Each point is reached from the start by the listed moves, each made once or not at all, plus a little noise. Say if it took an odd or an even number of moves. Then give how often each move was made.
In the rows, zero is written as 128.

Moves:
(1): [128  68  92 110 147]
(2): [132 143 144 132 155]
Start: [115 125 106 113 126]
Points:
[121  80  88  98 171] -> even (1, 1)

Moves:
(1): [148 126 121 116 132 121 121 101]
(2): [137 128 130 156 149 124 135 135]
(3): [133 110 116 140 111 153 145 110]
(4): [103 131 100 127 137  91 172 113]
(5): [110 162 139 137 160 142 120 108]
(6): [145 123 109 110 153 161 129 123]
(7): [124 121 136 114 142 136 157 141]
(8): [143  89 120 144 150 103 112  93]
Start: [131 121 147 125 135 125 116 139]
Points:
[146 141 139  91 210 173 131  98] -> even (1, 0, 0, 0, 1, 1, 1, 0)
[139  55  87 120 189 128 193  79] -> odd (0, 0, 1, 1, 0, 1, 1, 1)
[112 119 124 177 219  72 144  76] -> even (0, 1, 0, 1, 1, 0, 0, 1)
[140  96 145 151 153 153 170 140] -> odd (0, 1, 1, 0, 0, 0, 1, 0)

Moves:
(1): [124 128 109 141 114 110 130 131 151  98 114 122 118 163]
(2): [172 132 149 139 147 106 117 167 116 119 157 123 110 110]
(3): [116 145 149 118  97 118 128  95 118 146 146 127 143 125]
(4): [131 122 157 137 121 133 119 160 131 128 123 142 137 143]
(5): [164 109 127 114 117 134 117 119 121 146 113 127 106  92]
(6): [155 152 119 130 139 156 132 165 111 111 109 101 132 139]
(7): [140 143 108 120 136 131 124 117 146 142 132 120 135 127]
(8): [134 130 135 147 116 105 124 132 120 107 129 108 150  81]
(9): [124 171  92 166 145 137 119 123 117 126 105 103 141 156]
(10): [154 138 128 114 126  96 114 141 118 137 130 157 139 111]
(11): [123 100 110 131 121 135 130 105 122 152 157 129 118 120]
(12): [140 133 119 148 144 153 157 101 121 111 154 119 125 128]
(13): [124 127 139 117 143 123 115 132 117 132 120 122 140 154]
(14): [104 126 137 115 124 150 105 130 152 109 132 133 120 144]
Start: [134 107 127 129 126 110 123 107 158 149 122 121 113 129]
Points:
[113 187  68 172 120 140 118  33 195 112 139  77 127 206] -> even (1, 0, 1, 0, 0, 0, 1, 0, 1, 0, 0, 1, 0, 1)
[220 166  73 190 119 137 100  84 146 106 160  25 104 106] -> odd (1, 1, 1, 0, 1, 1, 1, 1, 1, 0, 1, 1, 0, 1)
[185 116 129 164 163  88 131 127 151  96 155  93  93 171] -> even (1, 1, 0, 0, 0, 0, 0, 0, 0, 0, 0, 1, 1, 0)
[161 129 112 157  75 101 112 114 159 138 132  73 151 136] -> odd (1, 0, 1, 1, 0, 1, 1, 1, 0, 0, 1, 0, 0, 0)
[188 141  69 155 118  74  93 111 157 144  68 118 104 136] -> even (1, 0, 0, 0, 1, 0, 0, 0, 1, 1, 0, 0, 0, 0)
[210 173 132 138 103 120  83 139 108 176  79 112 143 127] -> even (0, 0, 1, 1, 1, 1, 0, 0, 1, 1, 0, 0, 0, 0)
[183 169 126 182 142  92  93 131  86 145 147  38 148 119] -> odd (0, 1, 1, 0, 0, 1, 0, 1, 1, 0, 1, 0, 1, 0)
[217 149  59 191 122 144  85 124 160 111 108  77 125 128] -> odd (1, 0, 0, 1, 1, 1, 1, 1, 1, 1, 1, 1, 0, 1)

Moves:
(1): [110 123 150 105 156 134 156 130 125 127 122 111 131 113 152 116 119 138
 112 127 125 109 149 129 121]
(2): [141 110 110 122 135 112 122 134 130 136 124 138 114 141 112 143 138 127
 151 144 106 132 129 130 129]
(3): [120 131 121 124 142 116 127 127 127 125  98 109 119 131 116 124 107 137
 126 137 121 133 139 141 129]
(4): [125 140 135 130 141 116 123 137 117 124 118 143 103 114 120 138 119 130
 123 123 129 141 119 120 114]
(5): [ 97 141 138 127 116 128 123 135 123 114 116 154  96 124 156 100 132 118
 122 134 124 149 114 143 127]
(6): [150 132 125 131 149 140 129 120 140 143 123 123 120 141 132 149 140 148
 124 128 103 136 129 132 150]
(7): [106 127 127 140 123 133 124 142 135  96  96 145 113 148 103 130 143 121
 131 111  97 140 145 103 139]
(8): [131 120 114 153 122 130 124 133 146 139 135 115 131 117 127 122 120 101
 127 125 137 129 130 128 131]
(9): [121 128 117 127 131 117 137 129 113 129 138 128 127 141 137 134 140 144
 129 133 143 136 127 119 138]
(10): [142 109 116 126 117 113 133 144 147 129 132 119 114 128 140 126 138 135
 132 140 130 119 126 115 118]
(11): [120 151 127 120 142 130 116 124 124 127 123 131 137 113 138 121 134 147
 123 108 142 146 133 131 126]
(12): [134 132 155 105 150 129 139 125  93 136 137 128 129 136 117 131 124 151
 126 164 151 140 169 170 101]
(13): [141 116 139 124 134 134 128  98 122 126 117 132 124 129 121 119 130 132
 138 113 119 123 119 115 138]
(14): [128 118 141 118 137 138 105 140 108 119 100 119 130 130 127 148 125 121
 128 140 118 140 148 113 142]
(15): [121 124 147 144 140 145 127 114 130 108 128 138 136 121 120 134 125 141
 127 114 129 123 118 136 139]
(16): [146 125 124 109 149 137 116 114 125 126 128 117 153 150 121 116 139 111
 116 115 121 118 141 146 126]
(17): [152 148 117 129 148 127 156 132 121 128 116 121 132 118 132 130 122 128
 131 145 146 143 129 149  92]
(18): [126 143 146 100 127  87 139 103 131 123 142 143 110 138 141 125 120 160
 132 171 123 122 133 104 159]
(19): [120 113 140 107 123 116 137 120 144 132 142 125 123 154 139 139 103 126
 138 139 125 143 128 122 124]
(20): [154 142 124 142 147 133 103 134 147 162 130 122 140 139 134 149 142 126
 149 108 158 112  91 126 144]
(21): [131 127 130 109 120 146 137 121 146 111 143 129 124 119 128 121 125 129
 115 123 129 117 126 128 146]
(22): [112 145 120 121 128 152 138 166 120 132 135 117 115 141 132  95 115 104
 128 138 100 138 136 131 144]
(23): [121 115 133 137 134 136 143 154 113 137 112 139 133 119 109 122 128 127
 120 109 128 139 124 131 132]
(24): [141 123 136 136 131 132 131 129 126 134 128 131 115 136 130 151 100 127
 134 108  93 113 171 139 154]
Start: [132 123 127 117 132 116 104 108 148 117 122 126 141 136 126 128 122 143
 112 103 140 128 112 127 135]
Points:
[198  80 166 123 179 154  90  94 147 128 129 105 130 155 130 183 109 168
 137  91 167 102 153 136 207] -> even (0, 0, 0, 0, 0, 0, 0, 1, 1, 1, 0, 1, 1, 1, 1, 0, 0, 0, 0, 1, 1, 0, 0, 1)
[106 123 174  73 228 110 122 102 111  93  24 158  38 162 104 126 121 193
 114 131  66 180 169 158 130] -> odd (1, 1, 1, 1, 1, 1, 1, 0, 0, 0, 0, 1, 1, 0, 0, 0, 0, 0, 0, 0, 0, 0, 0, 0)
[118 108 160  47 239 131 158 198  52  84  23 145  63 176 111  85 140 137
 106 145  86 204 192 149 104] -> even (1, 1, 0, 1, 1, 0, 1, 0, 1, 1, 0, 1, 1, 1, 0, 1, 1, 0, 0, 0, 0, 1, 1, 0)
[ 93  78 156  78 190 152 179 180 148  99 126 129  88 172 117 121  83 166
 116  93  84 161 228 144 183] -> even (1, 1, 0, 0, 0, 0, 1, 1, 1, 1, 1, 1, 0, 0, 1, 0, 0, 0, 1, 0, 1, 1, 1, 1)
[162 131 131  75 186 119 135  60 143 120 106 131 120 197 167 118 132 152
 115 113 127 181 101 157 135] -> odd (0, 0, 0, 0, 1, 1, 0, 0, 1, 0, 0, 0, 1, 0, 0, 1, 1, 0, 1, 0, 0, 0, 0, 0)
[ 90 145 180  13 199 112 221 163 151  86  72 125  40 181 161  72  74 199
  87 204  76 192 192 163 151] -> odd (1, 0, 1, 0, 1, 1, 1, 0, 0, 1, 0, 1, 0, 0, 0, 0, 1, 1, 1, 0, 1, 1, 1, 0)
[142 129 159 131 219 161  99 203 103 122  64 140  92 185  88 178 153 182
 118 100 117 183 136 117 185] -> odd (0, 0, 0, 1, 0, 1, 1, 0, 1, 1, 0, 1, 0, 1, 1, 0, 0, 0, 0, 1, 0, 1, 1, 0)
[131 153 188  92 240 194 110 150 101  91  60 159  98 181 111 123  84 122
 113  49 124 214 174 174 188] -> even (0, 0, 0, 1, 1, 0, 1, 1, 1, 0, 1, 1, 1, 1, 1, 1, 1, 0, 1, 1, 1, 1, 1, 1)
[ 31 147 215  67 175 153 138 167 118  28  53 186  52 122 132  75  94 152
  71 111  60 167 140  83 218] -> even (1, 0, 0, 1, 1, 0, 1, 0, 0, 0, 0, 0, 0, 1, 1, 0, 0, 1, 0, 0, 1, 1, 1, 0)
[160 126 154  84 201  84 153  74 133  84  66 166  87 115  73 133  85 201
 125 130 117 152  94 129 161] -> odd (0, 1, 1, 1, 0, 0, 0, 0, 0, 0, 0, 0, 1, 0, 1, 0, 1, 1, 0, 0, 1, 0, 1, 0)

Moves:
(1): [131 124 147 128 130 110 118 144 129 139 137 125 117 124 114 125 129 140
 129 114 127 135 143 112 129 130]
(2): [143 143 106 124 101 135 124 118 131 166 132 143 126 133 114 113 136 121
 138 131 139 132 124 139 140 128]
(3): [136 126 124 130 125 136 139 134 146 134 127 122 124 125 122 115 122 125
 131 146 141 136 121 128 129 112]
(4): [104 137 122 122 126 123 114 133 159 119 139 144 127 134 119 155 152 124
 133 127 109 153 163 131 163 130]
(5): [134 123 139 130 151 126 103 144 136 146 122 139 142 125 118 127 118 131
 124 130 135 140 113 133 114 108]
(6): [128 116 133 126 136 141 130 124 131 136 113 113 132 128 122 124 125 115
 127 140 115 132 152 135 128 132]
(7): [136 129 120 133 134 124 128 147 116 138 135 138 133 119 132 123 143 129
 131 124 110 134 136 130 117 133]
(8): [140 120 130 121 138 132 126 126 133 132 125 137 125 123 141 133 136 142
 127 132 118 137 116 112 126 126]
(9): [100 128 133 144 118 144 138 126 131 114 119 110 109 129 140 153 139 111
 129 122 150 140 134 145 126 135]
(10): [124 116 132 132 128 120 129 129 156 125 111 150  83 147 126 158 129 120
 121 140 121 134 120 141 133 140]
(11): [133 133 132 115 130 138 130 120 120 144 133 135 124 131 120 114 132 130
 127 120 144 110 134 142 135 125]
(12): [137 122 131 135 131 145 154 131 132 127 121 130 150 150 145 128 131 110
 120 129 119 149 148 141 135 111]
(13): [133 130 128 134 137 117 108 108 148 134 111 120 130 117 128 132 137 133
 121 114 117 133 109 128 134 110]
(14): [110 102 107 107 139 145 163 136 127 135 120 117 125 138 124 134 113 142
 120 127 137 114 125 129 115 158]
(15): [113 128 126 112 127 132 125 127 134 119 146 128 110 156 136 128 106 128
 116 127 114 142 137 143 145 119]
(16): [112 118 142 117 117 126 129 114 122 121 125 120 128 125 112 129 134 128
 129 134 121 125 126 130 124 112]
(17): [129 128 118 127 122 159 131 111 121 128 112 134 143 128 118 113 141 114
 112 132 133 134 126 128 129 125]
(18): [122 130 127 134 150 119 122 142 124 103 118 122 111 133 114 130 103 129
 141  91 133 153 138 144 120  97]
(19): [116 118 134 116 130 125 117 116 129 134 122 139 127 121 129 103 117 122
 135 125 128 119 123 135 132 137]
(20): [125 137 142 123 124 146 100 120 151 137 107 130 156 128 123 110 157 151
 114 131 117 144 148 136 109 113]
(21): [130 118 138 114 116 141 117 143 129 152  93 127 145  97 159 111 145 133
 131 119 122 112 124 125 134 126]
(22): [115 143 126 123 135 146 124 117 106 120 127 130 134 127 128 117 143 128
 138 123 140 103 118 112 127 126]
(23): [104  91 130 132 118 150 115 106 132 136 126 117 129 133 128 128 121 124
 110 121 123 124 156 145 128 126]
(24): [135 119 141 139 129 115 130 142 120 133 120 134 130 133 112 128 121 145
 131 125 123 142 121 136 142 126]
Start: [122 135 120 135 149 119 109 116 139 135 104 131 124 130 134 132 132 125
 141 144 127 118 133 146 123 127]
Points:
[132 119 116 129 179 180 110 134 199 125  55 171 107 186 138 120 147 121
 103 148  83 230 170 198 113  50] -> odd (0, 0, 1, 0, 0, 0, 1, 1, 0, 1, 0, 1, 0, 0, 1, 0, 1, 1, 0, 1, 0, 0, 0, 0)
[ 82  98 148 131 184 237  74  78 172 152  42 104 131 160 124  79 178 115
  95  89 110 205 231 208 118  24] -> odd (1, 0, 1, 0, 0, 1, 1, 1, 1, 0, 1, 1, 1, 0, 1, 0, 1, 1, 0, 1, 0, 1, 1, 0)
[ 61 129 155 156 209 115  41 129 207 117  48 131  60 140  89 203 157 104
 153  92 124 188 173 177 146  85] -> odd (1, 0, 0, 1, 1, 1, 0, 0, 1, 1, 0, 0, 1, 0, 0, 0, 0, 1, 0, 0, 0, 1, 0, 0)
[ 74  86 151 142 138 128  41 124 188 201  93 170 106 133  97 146 152 132
 144 120 126 185 175 184 168 123] -> odd (1, 1, 0, 1, 1, 0, 0, 1, 1, 0, 0, 0, 0, 0, 0, 0, 0, 0, 1, 0, 0, 0, 1, 1)
[ 94  73  88  91 163 249  79  93 194 221  42 166 121 177 101  93 158 130
  86 184 109 161 162 194  98 107] -> odd (0, 1, 1, 0, 1, 1, 1, 1, 0, 1, 0, 0, 0, 1, 1, 0, 1, 0, 0, 1, 0, 1, 1, 0)
